Every row gives one point. A path goes straight from each point to the next, and from the last back to the first. The post is the endless flat space through its rows: a point in 2 columns, a line in 3, a plane in 4, and so on, so that a path can go around it. Count how often the path circles the post. Going back the other way cancels.
In the rows, 128 means zero.

Post (1 x 2):
[[119 142]]
Path (31 x 2):
[[119 119]
 [ 98 121]
 [ 91 108]
 [146  81]
 [157 134]
 [128 120]
 [103 121]
 [ 49 171]
 [ 92 197]
 [ 65 125]
 [110 107]
 [161  83]
 [189 166]
 [166 145]
 [135 181]
 [141 155]
 [134 117]
 [114  59]
 [ 87 130]
 [ 66 198]
 [ 83 194]
 [ 50 157]
 [ 77  73]
 [147  76]
 [142 148]
 [149 201]
 [ 71 195]
 [ 85 144]
 [104 174]
 [154 181]
 [157 128]]
Times around: 0

Post (3 x 4):
[[ 80  85 106 142]
 [146 149 171 120]
 [129 165 143 134]]
Path (28 x 4):
[[120 194 151 159]
 [140 125 133 201]
 [145 129  96 143]
 [136 122  70 141]
 [139 182 112 181]
 [ 95 103 122 209]
 [219 128 188 123]
 [ 93 161  68 138]
 [113 190 180  72]
 [ 76 145 160 114]
 [101 112 143 157]
 [176 110 185 152]
 [ 62 122 121 179]
 [117 115 203  80]
 [ 73 179 125 116]
 [ 79 128 184 115]
 [ 52 120  69 219]
 [ 88 137 184 135]
 [108 109 144 172]
 [117 136 117 193]
 [124 181 184 150]
 [129 176 149 173]
 [224 154 238 102]
 [123  81  91 157]
 [165 182 147 184]
 [120 152  98 145]
 [148 143 161  99]
 [ 60 148 160  85]]
Times around: 2

Post (7 x 8):
[[100 135  64 151  85 154  84 109]
 [168  97 123  65 142  89 188 128]
 [164 126 190  54 133 110 190 151]
 [119 135 110 111 121  84 142  89]
 [133 119 113  74 127 120 199  96]
 [148 114 103 142 121 136 116  81]
 [ 54 117 128 191 121 133  77 110]]
Path (25 x 8):
[[122 132  69 110  37 180 125 117]
 [160 129 177  93  91 163 198 193]
 [132 148  87 151 127  97 104  89]
 [ 68 134 127 124 156  79 154  52]
 [150 134 130  81  83 153  90 118]
 [125 145 125 112 121 159  78  97]
 [138 146 160  71 157 101 139 123]
 [117  87 117 102 126 162 133 124]
 [149  65 202 105 149  72 163 150]
 [113 105 105 148 131 108 156  92]
 [178 105 168  99 137  66 225 133]
 [118  72  76 164 121 249 128 156]
 [ 88  94  70 170 117 186  64 128]
 [124 104 137 114 138 110 150  78]
 [150 123 159  61 101 109 212 129]
 [165  98  99  92 142 142 235  78]
 [128 109 106 117 172  51 156 104]
 [ 81 108 109 130 154  68 119  99]
 [ 89  75 131 113 174  94 111 143]
 [111 155 148 119 110 156  82  83]
 [127 130 144  72  90 102 150 124]
 [176 111 123 154  81 195 135 127]
 [150  84  92 123 147  82 146 145]
 [111 153 183 127 140 160 128 104]
 [177 140 152  99 121  86  91  87]]
Times around: 4

Post (10 x 11):
[[116  92 114 115 130 119  80  81 185 191  99]
 [145  96 171 120  88 139 166 172  97 133 177]
 [157 139  79 135  67 146 172 181 151 105 121]
 [134 132 153  73 151 110 141  97 144 146 115]
 [159 129 105 140 193 147 167 192  93 175 160]
 [119  80 134 161 151 101  84  54 148 110  58]
 [210  96 110  84 204 166  75 172  61 143  89]
 [102 112 139 145 100  95 128  88  71  87 169]
 [ 89 133 191 126 129 116  77 107 116 131  76]
 [120  96 116  77 138 146 152 178  85 147 115]]
Path (25 x 11):
[[148 106  93 125  93  73 115  55 113  88 181]
 [ 80 119 109  30 158  91  96  87 135 151  26]
 [114  72  98 108 112 134  82 160  84  67 112]
 [161  51 169 109 133 149  40  96  93 112 130]
 [150 185 143 144 129 152 213 176  51  98 160]
 [ 52 112 206 152  92 115 126 164  92 185 147]
 [148 101 161 116 197  58 113  83 151 162 128]
 [130 121 139 169 124 122  60  76 125 159 103]
 [151 149 220  91 109 142  72  67 100  86  57]
 [162  80 160 147 124 144 105 165 145 111 175]
 [ 27 147 130 163 135  95 102 147 119  80  18]
 [ 80 171 160  44 146 114 198 155 142 103 143]
 [160  78 138 236 104 170  74 125  96  66  98]
 [223 107 176 174  94 149  57 111 124 137 110]
 [ 79  41 140  90 179  56 195  92 143 199 113]
 [ 50 157  77 139 143  47  81  93 131  76  95]
 [ 83 142 106  90 182 149 101 120 146 147 129]
 [111 109  97 175 158 150 175 131 129 123  81]
 [ 77 147  94  72 193 158 139 104 137 243  93]
 [132 193  62 120 126 125 144 122 183 126 127]
 [ 77 168  70 122 179  89 157 128 132 115  86]
 [138  94 131 138 108 125 166 222 115 164  87]
 [141  62 127 110 175 168 204 167 114 203  66]
 [ 91  74 104 141 136 135 142 117 148 130  76]
 [152 125 173  72 132 103 148 100 137  93 188]]
Times around: 0
